Each wall is flat, endless, passes through zero and stands at right angles to its row. A trip goes straight from one point to another. List the walls that it crosses, first one first.

Walls:
(1): [32 -7]
(2): [-18 -57]
(3): [ 34 -35]
(4): [-4 58]
(5): [44 20]
(6): [-86 -22]
(7): [-40 -75]
(8): [-20  25]
Trips:
[-74 -13] to [-60   6] -> 4
[-52  34] to [59 50] -> 5, 6, 1, 3
[61 63] to [11  4] -> 3, 8
[-28 -34] to [ 53 -46] -> 1, 6, 5

Walls:
(1): [-73  -7  -9  -4 -11 -33 -42  40  56 -10  -9]
(2): [ 31  47  -8  -7 -14 -42  15  31  13  -5   4]
(3): [ -31   48   -2  -20 -103   55  -24  -25   13  -39  -56]
(4): [ 30  36 -43  38  81 -47  13 -35  -8  58 -40]
(5): [ 49 -14 -22   9 121   8  38 -64 -87  31 -47]
(6): [ 62  16   9  -9  22   6 -20 -22 -15   8 -19]
(7): [ 22  41  58  65  79 -56 -33  65 -12 -42  -6]
(8): [-30  19   7 -74 -46 -29 -92 -25 -50  48  44]
(9): [ 57 -25 -17 -53  -8 -30 -36 -29 -67  44 -11]
Trips:
[-17 -36 -21  32 -24  73 -41 -74 -11  28  24] to [ 21 -73 -64  50 -49  12  68  -5   5   0  -2] -> 6, 8, 9, 3
[ -3 -21  -6 -11  -8 -58 -75  15  15 -19 -54] to [-94   2  -2   3  15 -33   0  24 -32  12  16] -> 6, 2, 3, 9, 4
[ 17   2 -11 -25 -48 -29 -23 -11 -19  68 -26] to [ 49 -37 -48 -63 -20 -66   2  -9  37 -19  13] -> 1, 3, 4
[  -6  -29   37   12  -15   75 -105   16    4   89  -10] to [ 57  22  45 -58 -24 -44  12  75 -94  45 -76] -> 1, 7, 5, 2, 4, 3
[-28  17  30  19 -43 -45  54 -58 -74 -50   8] to [-60 -29  -6 -34  -2 -27  -5  13  -1  27 -50] -> 2, 1, 5, 4

Walls:
(1): [ 65  30 -22   4  21   3  27 -60  52 -41  23 -25 -41 -16 -10  23   2  14
  45   4   8   4  32 -54 -14  26 -11  -4  22 -25  42 -28]
(2): [  10  -76   -1   55   42 -105   23  -28  -75  -43   11    4   54  -59
   24  -30    4  -32   -3    9  -80  -68  -14   33   17   17   43   -8
    6   11  -70  -12]
(3): [  59  -29  -20   14  -66    6  -43    7   76   13   41  -29  -22    0
  -26  -99   26  -56   17    4  -23  -59   15 -103   44   51  -54   67
  -56  -62  -34   22]
(4): [-33 -61   2 -13  12  38  -3  33  28  56  15  28 -52  15 -12  -4  41  29
 -14 -31 -34 -23  -5   5   9 -51  39 -40  27  22 101  -2]
(5): [-37 -36  51  48 -59  21   7 -23 -45 -14  -8  -9 -27  70  27   3   2  29
 -25 -12  19 -40  40  46   9  -7 -36 -21 -61   4 -28  43]
(6): [ -4  24 -64  30  32 -30   0 -72  16 -21   3 -27  44  33  25 -42  -4   9
 -31  13 -17  25 -47   3  28 -49  25  18  17 -39   5 -59]
Trips:
[  23   -7   30  -16   32   -3   28   -7   26  -87   24   -6   35   10
   -3   55   -6    9  -65   18   14  -17  -43   30    7 -104   35  -13
  -57  -48  -30  -36] to [-39  98  21   4 -66  25  24   5  25  72  -5 -18 -17  33  -8   5 -11  38
  37  27  15   2  24  11  71  24  77 -24 -41 -53  47  58] -> 2, 4, 6, 1, 3
[-11 -48  -2  -5  20  -2 -42  -8 -22   9  32 -26   5  47  30  10 -73 -50
 -46  38  -6 -35  76  56  49  68 -25  53 -23 -31  -5 -36] to [  2 -17  -3   2  74 -36 -23  34   6 -59  37 -34  -8 -22   6  38 -51  30
 -31  63  46 -13 -14   3 -51  50 -56 -26 -32  38  57 -98] -> 1, 3, 5
[  7  17 -22   9 -13   0 -32 -79 -64  32  25  77  23  45  13 -16 -23  14
  15 -13  13   0  40  34  35  -9 -18  42 -43  65   9 -14] to [-14  32  -8 -15 -74 -65 -26 -42 -30   8  41 -37  65  31 -10 -61 -28  47
  67  67  -7 -37  -6  43 -18 -21  20  16 -57  17 -51 -68] -> 3
[ 28  31  25 -14  -2 -15 -28 -29 -32  31  20  11   3  58  44  33  30 -25
  51  36 -20  32 -61  22  -1 -32  -4 -26  34  12   7   4] to [  8 -25   8 -46  43  -4  50 -16  19  -1  11 -23  30  25  17 -76  10 -18
 -34  21 -68  -1 -45  52   0  46  42   3  35 -42   1   3] -> 2, 3
[ 82 -41   7  38  -8  12  62  37  -6 -26   0   1   4 -16 -48  73  28  38
  -4   9  23 -44 -34  61  -9  26 -46  -2 -56 -42   8  23] to [ 92 -26   8  29 -42  10  32  47 -38 -37  42   3 -27  -4   7  64  30 -44
  24 -22  -7  -8  33 -61   5   5  11  35 -36  18 -16  83] -> none
[ 41 -30  47 -30 -18 -42  58  19 -32 -19 -53 -45  21   3   1  38  90 -14
 -14 -24  25  -5  12 -52   2  -4 -31  17 -47  49   8 -23] to [  7  20  -1   6 -19  -9  26   4  15  14 -27 -41   7   5  -6  17 -44  34
 -58  -1  16   4 -13 -72  -3 -29  38  19 -20  19   8 121] -> 2, 1

Walls:
(1): [ 84  -5  31 -19  44 -46  36 -16  52  -4 -17  30  77  -4   4  11 -10  66
 -73  47 -15  19   7  28  45 -94 -24 -30  -5  -6 -18  55 -45  19  14 -58
  33 -13 -50  27 -32  35  29  66  32  -3 -38 -21]
(2): [ -4  38  10 -15  -2   6  50  12 -17 -10 -90 -63  42  -8 105  11  19  12
  24  -5  47  43  22 -25  16 -28   9  -8  -7  34 -40 -11 -54 -49 -39   3
 -32 -34  -5   0  31   1 -40 -48 -28  31 -29  -3]
(3): [-82 121  19  37  56   9   1  -8  -4   9  71 -19  -5 -47  32  16  -4  -7
 -76  -9 -20  43  38 -71  40  32 -25 -14  37  39   0  -2 -36  88  22 -64
  27 -25 -45 -33 -31 -51 -23   7 -18 -27  27  35]
(4): [ 11  41 -39  -7 -10  35  17  40  15  38 -40 -41 -42 -15  56  46  65  45
   6 -18 -29  68  68  41  15  44   4 -18  60 -60 -29 -49 -24  78  15  32
 -15  18 -39  -8  85  -3  55 -57 -90  74  -1 -22]
(5): [ 27 -38   0 -19 -57 -27  23 -19  22  -3   1  33   0  64 -12 -11 101 102
  62  19  28  32  65  15 -25  59  -2  19  65  15 -37 -38  12   3 111  57
 -16 -42  37  46 -43  56   6 -66  50 -25   7  68]
(6): [ -17   30   21  -33   68   12  -24  -36   68   26    7  -41  -50  -16
    6    4  -58    9  -22   35 -102  -26  -93  -24    9  -35   39  -12
   54    8  -12   -4   29  -46  -65   20   19  -10  -12  -54   87   50
   51  -51   36    5   46   17]
(7): [  14   -6   19    3  -23   -8  -28   45   39  -21   28   -9  -44    6
  -29   -9   18   36    8  -17  -22  -31  -13  -36  -43  -55  -25  -32
   -1   50  -42 -108  -38   10   26   14   40   11   32   27   52   -6
   -6    5   51  -77  -13  -70]
(8): [  18   28    6   65    6  -27  -73  -39  -22   73   44   16   48  -17
   -6  -12  -11    0 -102   49   -7   -6   -7  -40    2  -34  -18  -29
  -51   10   28  -52   22  -19  -35   19   47  -16    0   20   -6  -12
  -48    0  -13   69  105   58]
(9): [-35  11   7  23 -40  65 -15 -45 -11 -56  18 -51  32  20   6  15  -4  61
 -85  25  14  12   9  76 -63  -9   7  31   0 -30  54 -73  24 -51 -23  94
  19  18  12  12  51  77 -11  51 -35  47 -26   0]
(10): [ -29  -77   17  -23  -20   19   24  -40  -58    2   42   43   -3  -54
  -13    6   39  -60  -44   11  -10  -31   23  -28    2   20   -1  -15
   22   50  -16 -107   53  104   24   26    4   13   53  -29  -20    7
  -37   28  -44  -11   62   36]
Trips:
[-44  52  -3 -10  32  19  37  61 -75   3  25 -21  34 -17  51 -76  -4 -25
 -50   4   1  23 -26 -68  12   3  18 -26  19  -3  55  30   2  20  65  50
  60  -8  20 -36 -41   7 -30  25 -26 -34 -22  42] to [ -8 -29   8 -58 -28  11 -22 -23  45   1  20   1  46  16 -42  -9   6  40
  64 -49 -32  10  18  29 -31  11  -1 -64  13  62  20  43   7  65  -4  -7
  65   4 -27 -38 -15  55 -17  -2  18  58  18 -34] -> 2, 1, 9, 5, 8, 6, 7, 4, 3
[-24 -22   6  58 -19 -82  10 -59  47 -34  59  38 -14  21  15  57 -43 -28
 -39 -19   9  82  22   2  38  67   4  25 -11  11  35  10  14 -22   9  -4
  25  33  -1   1   7  19 -47  -7  -9  27 -40  29] to [ 42   5  -4  36 -43 -17 -32  17 -82 -22   8 -88  34 -51 -60 -14  -9  29
   6  -7 -10 -46  -4 -52 -61  53 -31  47 -48 -60  93  60  63  -4 -43 -16
   4 -16  61  -8  32 -14 -88 -27  -7  66  -6  14] -> 5, 10, 3
[ 26 -12  47  13 -53 -20  11 -27  24 -14   9  15  33  19 -27  -2  36  29
  14  18 -36  93  11  -1  71  42  50 -86  -5  38 -51 -17 -61  49  62 -26
  -2 -43  33  12 -37 -27 -42 -42  -6 -30  -7   7] to [  9  69 -30  28   2  33   3  47  43 -20 -20  66   1  14 -51  42 -31 -62
   4  82  60 -74   3 -68 -43  -7 -83  62 -56  64 -12 -41   2 -75 -33 -25
 -12  11 -85 -28   8 -30   9  24   5  15  51  -6] -> 8, 4, 5, 10, 1, 2, 6
[-33 -14  41 -11 -31  32 -17  19 -19 -34  21 -66   2  28 -15   2  93  17
 -75  -1  71 -33   1  58 -26  48 -24  62  41   7 -88   0 -11  -4  27   4
  15 -15   1 -35 -33 -60 -35  38 -57  33  23  39] to [ 45 -92  14  57  98 -25  63 -67 -45 -89  -3  46  38  42  11  20 -24 -50
  50   3 -53  32 -43 -43  13 -14 -40   0   5  78  23  46 -71  30  20  43
  -6 109  41 -22 -23  46  -7 -48 -11  19   8 -35] -> 8, 4, 3, 1, 9, 5
[-21  25  14   5  52  25 -22   5 -20 -45  64   0 -22   3  64  23  10 -55
 -22 -29  38  83   5  -1 -53 -44  20 -60 -56 -36  48 -11 -20  12 -56 -32
  19 -18  13  95  20  81 -62  -5  11  -6 -71 -49] to [ 36 -44 -18   6 -69 -21  62  -4 -46  13   1  29   2  32 -31  52 -44  27
 -84 -11 -24 -34  13 -47 -29  79 -19   6 -85 -53  -1 -11 -42  -3  31   6
 -45 -38 -11  39 -45 -51  -2 -50 -23  48  18  57] -> 7, 1, 10, 5, 3, 2, 4, 9
[ 69  30  77  29  -8  56   2 -20   5   2 -29 -33 -20  83  95  26  12  14
   5  -1  43  35 -72  48  89  -8 -30 -39 -40 -23  64 -52  24  16  32  60
  39  -2  24  28   6   9 -66  -7 -22   3  -8  -6] to [ -2 -28  30  43  -6  -9  38  16 -11 -25 -20  54  21 -33  -4  42 -25 -49
 -16  37   6  22  41  13  31  17  65 -25  31 -26  23 -27  30 -62 -27  13
  67 -39  61   4 -36  -5  -6  56 -43 -18 -39 -33] -> 7, 10, 5, 4, 2

Walls:
(1): [ 40  27  20  -5  10 -30  15 -47 -40   4  -6  38  64 -31   3  44  -3 -21
 -18  38   3   1 -36  82   8  18  -3 -31  -3  -1 -60 -54 -64  51  10 -39
  22  -5 -27 -18 -36 -10  -1 -47  22  85  93 -45]
(2): [-44  15   8 -27 -13 -43  -5 -32 -67  74 -16  31 -33  22 -81 -41  17   8
 -30  98 -11 -24  18  37  30 -76  16   6 -10 -21  16 -34 -42 -13 -12   0
  27  22   7  43  -2  12  20 -12  26  23  26  25]
(3): [ 20 -48 -10 -44 -49 -49  37  43 -12  43 -10  79 -39 -19  22 -31 -54 -64
  25 -62 -26 -31  16 -12 -36  45 -91  25 -15 -26  12  13   9   4 -51  14
 -32 -44  41 -19 -20  28 -18  -9 -27 -27 -44 -78]
(4): [-47 -21 -49 -60  56  37  36   2   8   8 -33  40  20 -18  30 -55  15 -15
   4  17 -46  29 -48 -25 -60  94 -16  -8 -70  30 -80  -1 -18   0  47   3
  14 -29   9  -3  -7  11  14  11  -6   0   1  49]
(5): [ -56    6   -9    5  -61  -35   12  -15    3  -21  -13  -61  -36   -3
  -58   74    3   23   -4  -17   39   80   28   -7 -101  -53  -63   12
  -17   -8  -30   22  -54  -22   57  -15   45   -8  -13    7   82   51
   28  -21  -36  -34   29   22]
(6): [  9 -13   7  31  30  10 -35 -19  60   9  62 -13  11  13  30   3 -38 -27
  29   7  22  33  26 -25  56  27 -11  -8 -28  53   5   2  14   7 -29 -28
  33  12   2  41   2 -43  72  32  -2  -7 -21  42]
(7): [-55  -3  41  33 -82  13  48  13  -4 -16  42 -81   2   7   8 -75  57 -18
  57  53  14 -21  33   8 -47   4  26 -21 -51 -43   3  20 -62  60  57  -5
   4 -57  -9  29  58 -25  27  -6 -33 -31 -13  33]
Trips:
[-11 -23  23 -27   0   5  28   6  -9  62   8 -39 -69  17  -5 -17 -48 -16
  17  -2  -1  32 -23  28 -67   9 -28   1  -9  64  -8  14 -55  -2  11   6
 -19 -24  32  -3   5 -57  14  -3  73  16  24 -55] to [ -5 -13 -37 -34  34 -83 -57 -37  64  48  13  22  -9  18  37  -1  12  21
 -46   8 -55  36 -37  19  -9 -52 -50   5  -6  -9   6 -30  67 -28 -13 -16
  58   8  35 -20   6  35 -18 -52 -30   6  46   1] -> 7
[  9  33  -6 -62  43 -75  58 -10  -7 -31  68 -62  20 -63  37 -40 -43  16
  -3  15  37 -31   6  31   5   4 -36  15 -39  48   1  21  51 -30  60 -47
 -13 -55  57 -25 -66  56  39   4  17  -8   7  30] to [ 16 -18  52 -22   8  22  43  52   9 -25  10  50 -18  61 -27  24  26  36
   2 -41  27  12 -12 -21  -2 -34 -29  -6  17  36 -37  -5  43 -78  36 -19
  16 -10 -20  23  37 -22 -21 -16  20 -22  44   4] -> 5, 7, 1, 3, 6, 4
[ 27 -17 -50  16 -45 -68  -8 -41 -19 -74  30  62 -30   5  55  28  50  30
  59 -37  -8 -20 -16 -28 -44 -24 -16 -13 -38 -48 -33  56   8 -31  39   5
  -3   6  41 -62 -22 -22  48 -49 -81   3 -20 -44] to [ 41 -23   7  18  10 -38  -7  40  77  23   5  21  46 -63  12  -9  65 -57
   0  42 -29 -46  12  -7 -14  24 -82 -37  -4  13  28  -8  11 -21  49 -62
 -27  15  14  39  14 -42 -24  80 -58  -3  10  13] -> 6, 5
[ 29   4  -2 -42 -22  58  39  -8  -6  35 -67  56   4 -21 -55  -3 -98  19
  40 -20  15 -41  -1 -21  19  47   9  39 -16  -9 -55  -7 -12  31   3 -10
 -14  23   7  14 -13  23 -37 -11 -69 -23 -16  21] to [ -2 -30  15 -17 -20  15 -17  24 -15  20  11  18  58 -63  51   1  60   9
 -46  85  14  43   4  55   1  21 -54  22   0 -11 -29  88 -20  45 -72  44
 -13  54   1  15  36   0  16 -15 -25 -25 -22 -11] -> 2, 7, 6, 5

Walls:
(1): [ 24  -9  35 -51 -30 -40  25 -15  17 -43 -10  -4  77  13  59  60  31   6
  -7  13 -33  50 -29  -9  40 -37  20 -33 -16  31 -33  32 -21  41  12 -50
 -22 -46  25  13  83 -20  24  50  28  24  11   0]
(2): [ 50   0 -61 -26 -49  40  -7  45 -19  13 -49 -45 -49 -32  15  55   0 -32
  -1  12  -3  -9 -58 -45  68   1 -39  -2  22  61 -34   3 -10  68 -36  17
  -6  56 -15  52  55  43   7  13  37   1 -62 -38]
(3): [ 35  -3   8  50  10  28 -42 -25  30  45 -35 -38 -75  -4   2 -21 -16  29
 -37  -9 -23 -21  80   7  66  39  44   5  21  -5  14  18  -3 -66   6 -21
  -8  29  -8 -48  -9  -6 -55 -14  54  53  74 -56]
(4): [ 15  30  21  37   1  20 -14   8 -10 -26  41  35  22  20  -3 -36  -6   5
  43  60  88  45  34 -30  13  74  24  30 -21 -37 -59  19 -26 -49 -10 -26
  33  38 -28 -69  65 -15  -5 -20   6  25 -20  24]
(5): [-17 -28 -23 -35   2  11  15 -21  23   6 -20  18  49   6  41  -5 -11  10
 -21  27 -79 -35  16  11 -63 -13  -9 -60 -26  21  19 -19 -30   8  15  -4
 -36 -17  16  -3 -44  26 -21  -1   7 -12 -24  11]
(6): [-33 -55   8 -27  33  -4   8  48  40 -24 -18  64  13  54  -9  58  18   6
  34  -5 -36  -3 -10 -48 -40  38  45   4 -23  59  46  11   7  -7 -72   4
  41  14 -11  -3 -16   0 -47 -60  30  21  43  34]
(7): [-11   5   7 -56 -36   3  -6  54  10  13  -7  28 -91 -39 -25   1 -16 -70
  34 -37  19  13   7  28  12 -66  32 -40 -43  -3 -79 -34   4  10 -27   9
 -12  -7  14 -34   0  22 -60 -40  56 -10 -39  65]
(8): [  -3    3   12   40   36  -32  -21   22   -4   29  -42  -18   17   41
 -121  -21  -15   34    9  -55    4   -1  -42    4   15   47  -42  -12
   20  -36  -28  -30   35  -52  -11   11   19   10    8  -12  -11   -1
    6   -1  -74  -21   19  -30]
(9): [ 48 -27 -40 -30 -39  31 -58 -17 -43   9  45  -8 -16 -93   7 -52 -13  32
 -14 -33   4  15 -46  -2  64 -11 -40 -28  33  23   4   5 -27  50  24 -14
  -3  30 -55 -36  10  10 -21  17   5  -5  57  13]
(10): [ -1 -24  -3   6 -22  29 -24 -21   6 -33  29  72 -43  21 -65  42 -21  10
   1  33 -10   6  12  -8  34  16  31 -30 -70 -20   0  -5  50   9   5  24
  59 -18   3  59 -45  37 -13  28  50 -22 -15 -15]
Trips:
[ 51  28  -4  46  26 -34 -22  47 -38  51   8 -11  13  -8 -13 -26 -17  12
 -52   6 -37 -31  -4 -27   2  32  -4  38 -12 -15  14 -24  28  22  18 -25
  -1  12  16 -36  11  47 -25  -5   2  44 -10  39] to [ 45   5  -5 -16  31   9  36  22  41  13  12 -58  45   5 -29 -21  -8  20
  -2  -8 -11 -26  49  -4  17  12 -51  27  29   1  22  35  11 -30 -31  -6
  -7  30   7 -11  32 -11  37 -32 -28  38 -14 -21] -> 9
[-31 -36 -11 -42   4  -3  16  17 -57  30 -42   6  27  -6  -4   8   8  19
 -19   4  -7  -9  43 -25 -37 -30 -21  32  -2 -24 -67   6  -5 -15 -23  12
  56 -57  37  31  -8 -31  -2  12  -8  10  28  29] to [ -9  21  30  59  48 -69 -10  84 -51 -39  26  43 -62   4   5  17 -17   0
  14  -9  14  35  18  13 -10 -18 -23  47  -5  50  11  -9 -33 -34  20   9
  18 -22  46  -2 -12 -34  63 -65 -22  -5 -10  12] -> 5, 1, 4
